Each row is a point. To make a cloud, some directions were put in groups of two or more. Within a group, all points are equally far from the middle, so they leave a hole (a ring in 2 directions, a hollow ball in 3). The other directions are filled evenly. Then the cloud was stretched, turned, moved and blurred a little. Count the holes, and give their numbers of directions, smallest first.
In the rows, zero is written as 128.

Cloud (20 x 3)
[[115 153 169]
 [172 126  84]
 [135  56 132]
 [176  73 163]
 [ 92 147 129]
 [145  56 148]
 [177 137 184]
 [123  68 183]
 [133 164 156]
 [180 160 124]
 [162  61 148]
 [150 132  76]
 [153 170 138]
 [133  93  80]
 [152  71 103]
 [141  57 160]
 [131 154  90]
 [ 99  72 112]
 [103  63 125]
 [189 106 103]]
Holes: 1 (3)

Cloud (55 x 6)
[[151  65 116 139 116 192]
 [142  80  94 110 114 154]
 [149  71 101  82  81 116]
 [202  97 133 140 103 103]
 [133 145  62 140  81 157]
 [139  90 190  84 139 165]
 [ 49 120 118 172 156 195]
 [ 88 166 119 142 200  90]
 [155  90 136 186  88 127]
 [ 89 155 132 159 204 101]
 [111 169 160  97 152 163]
 [ 75 184 156  94 150  77]
 [139 166  94 136  87 143]
 [167 142 196  82 157  58]
 [156 186 176 132  89 104]
 [209  73 147 137 101  89]
 [146 137 181  76 108  98]
 [ 89 135 200 146 137 141]
 [ 81 124 158 103 131 110]
 [102 206 203 151 163  70]
 [178 112 153 122  68 127]
 [ 85 101 109 137 159  89]
 [138 111 159 107  70  71]
 [ 97 129 135 166  92  68]
 [119 129 153 113  71 140]
 [116  73 122  91 126 102]
 [147 123 178 152 179  94]
 [ 80 164 185 136  87  86]
 [140 124 140 144 179 182]
 [ 84 139 149 139 183 156]
 [150  49 105 110  84 166]
 [199 112 135 143 162  49]
 [151 116  89  97 116 110]
 [182 154 119 163 151  57]
 [172  93 128 100  59  50]
 [154  93 164 101 113 132]
 [115 128 162 116  86 138]
 [ 44 168 105 103  84 107]
 [169 160 125 147  48  92]
 [115 134 242 111 124 120]
 [156 139 161 149 168  84]
 [141  95 101 144  91  52]
 [125 155 174 192 156 119]
 [ 88 155 116 190 135 145]
 [ 69 115 112 100  95  91]
 [126 166 102 139 116 187]
 [ 29 175 162 112  95 159]
 [ 61 196 181  92 185 102]
 [133 157 107 137  72 139]
 [103 104 111  78  67 149]
 [174 154 163  60 131  56]
 [172 161 114 154 106 146]
 [177 116 150 155 115 121]
 [170 166 115 173  53 130]
 [ 94 110 129 140 161 174]]
Holes: 0
